Each row is a point. Before rounding, the points of a table are all equally far from one centre. They may lie mostly on one side of it. Where is the centre, to within rounding?

Points (10 x 3):
[[-35 -11  19]
 [ 35  -8 -10]
 [-39 -15  19]
 [ 26 -58 -56]
 [ 38 -49 -31]
 [-58   6 -29]
 [-12 -32  27]
 [-62 -57 -23]
 [ 25  -1 -59]
 [ 13 -69 -58]]
Centre: [-14 -29 -29]

Points:
[[-32 -29 -24 -32 -25  -3  -3 -33  33  46  29]
 [-54 -13 -46   6  10  -8  20  23   3  48  30]
 [-93 -14  13 -30 -27  12  -7 -43  31  -7  -2]
 [-25 -29  32  -3 -26  19  39 -48  29   4  48]
 [-76  13  -7 -58 -11  49  50 -53  23  40  30]
 [-72 -25 -16  44  -1 -20  42 -23  47   7  29]
 [-61  -3 -37  14   2  95  23 -49  32   8  23]
 [-95 -57 -27  25 -35  38  22 -32  26  20  25]
 [-43 -41 -28 -67  -7 -16  40  -4  21  43  17]
 [-31 -30  10  25  21   8  26 -45  -5 -27  64]
 [-42 -78 -12 -34 -19  21  35  -4  53   7  29]
 [-62 -77 -53 -25  32  61  31  -4   9  29  34]
 [-57 -59 -16 -15  -5  95  34 -55  -4  20  15]
 [-50 -16 -76  12  13  -6   1  12   2   0 -13]]
Centre: [-54 -22 -25 -14  11  24  39 -30   7   0  10]
